Every row gives one point. The points of each table are mixes of a few directions, plus a little noise. Count the directions of each table, and those that both share. Where both have some left over, give the other angles between the two spaces (their principal angles), to ten degrees, smallest first.
(in the rows, 128 means zero)

First:
[[144 146]
 [ 92  86]
 [164 170]
 [144 147]
 [ 81  74]
 [161 167]
 [110 107]]
Second (7 x 2):
[[120 119]
 [143 145]
 [157 161]
 [ 99  95]
 [ 72  63]
 [168 174]
 [137 139]]
Directions: first 1, second 1, shared 1

First:
[[127 132 120 142]
 [124 157  75 217]
 [131 107 168  62]
 [127 133 119 143]
 [131 111 159  76]]
Second, 8 rows:
[[122 165 113 127]
 [110  80 119 131]
 [142 154 137 126]
 [ 73 100  74 132]
 [222 173 221 122]
 [119 100 125 130]
 [107  89 114 131]
 [129 163 121 126]]
Directions: first 1, second 2, shared 0; angles 60

First:
[[111 152 152 163  73 134  92 141 172]
 [122 115 141 177  82 164 113 151 157]
 [106 170 162 163  61 123  76 140 186]
 [139  88 114 146 131 163 152 140 113]
 [129 112 128 148 115 148 130 139 133]
 [143 126 102  61 204  90 162  99  75]
 [119 183 134  66 162  61 112  96 121]
 [132 107 126 152 116 153 134 140 130]
 [151  97  92  74 208 115 180 108  63]]
Second (10 x 9):
[[133 115 120 125 139 134 140 128 116]
 [101 191 165 140  74  98  70 127 184]
 [132 119 123 126 136 133 137 128 120]
 [154  66  92 116 181 158 185 129  73]
 [128 129 129 128 127 128 127 128 129]
 [117 154 143 133 106 116 104 128 151]
 [109 173 154 137  90 107  87 128 167]
 [173  20  65 107 220 180 228 129  32]
 [122 142 136 131 116 121 115 128 141]
 [110 172 153 136  91 107  87 127 167]]
Directions: first 2, second 1, shared 1

First (11 x 12):
[[155 139 114 105 126 120 137 142 130 133  88 105]
 [147 154  87 103 150 129 115 152 159 140 127 101]
 [141 144  84  84 147 122 135 148 174 124  88 125]
 [140 106 216 201  78 129 126  99  15 146 164  97]
 [ 97 108 190 205 110 144 102  97  66 138 223 135]
 [ 69 107 115 122 148 136 131 112 183  97 147 203]
 [114 100 204 195  91 133 125  95  46 133 174 130]
 [137 151  58  64 162 123 134 157 207 119  81 134]
 [140 127 121 105 123 119 146 133 135 121  83 129]
 [154 139 102  89 131 117 145 145 148 126  70 114]
 [113 132 118 135 142 137 112 129 144 130 164 135]]
Second:
[[139 142  79 115 157 220 220  84 116  95 150 114]
 [130 122 158 135 112  71  71 166 137 150 113 151]
 [112  87 152 139  90  88  74 155 118 172 191  98]
 [144  59 166 130 110 130 105 127 159 163 171  86]
 [100  78 141  88 175 142  89 139 130 185 165 116]
 [134 145 103 130 136 176 190  79 127  87 112 105]
 [ 90 155 138 126 130  64  71 151 106 138  94 147]
 [163 146 130 137 128 143 162 113 152  94  84 146]
 [142 149 132 154  86  79  98 183 117 134 139 170]
 [ 92 135 109 117 145 148 147  88 105 116 133  88]
 [162 190 105 136 140 147 180 121 137  72  56 184]]
Directions: first 3, second 5, shared 0; angles 40, 60, 90

First, 8 rows:
[[156 141  90 129 151 131 160 122  88 142  85 127 161 144 112 231  99  93]
 [ 99 127  90 144 165 136 106 101 122 133 186 183  99 114 144 126 121 139]
 [156 131 131 133 109 143 174 139 110 137  64  96 161 149 110 185 121 114]
 [175 120 113  38 153  83 101 154 124 160 139 120 137 119 145 146 148  55]
 [ 96 152 177 183  96 121 123 121 151  68 103  99 137 133  99  77  98 185]
 [ 80 114 102 134 178 135  91  98 139 130 224 199  73  97 158  63 126 145]
 [158 136 122 100  87 104  90 149 141 144 130 103 144 140 133 162 180 124]
 [104 103 196 162  86 169 179 137 154 112  95  97 113 129 123  36 130 170]]
Second:
[[133 156 145 173 142 119 106 113 180  52 170 154 129  69 114  73 155 201]
 [117 136 126 134 118 125 122 131 129 149 133 120 124 143 134 128 121 121]
 [156  96 125 110 167 129 166 116 119  69 106 148 144  89 112 124 130 129]
 [150 187 194  77 172 185 159 166  86 197  96 133  83 122  71 168  51  75]
 [100 165 149 148 171 117 165 132 124 175 117 107 129 151 143  90  27  76]
 [127 114 106 129  68 125  75 127 140 125 154 130 123 139 136 151 204 169]
 [153  65  91  75  73 140 109 130  97 126 108 130 128 145 124 202 209 129]
 [117 161 146 130 134 137 129 142 124 173 131 119 114 144 126 129  90 107]
 [101  72  66 172 104  73 123  94 155  84 139 110 175 149 189  89 160 140]]
Directions: first 5, second 4, shared 1; angles 30, 90, 90
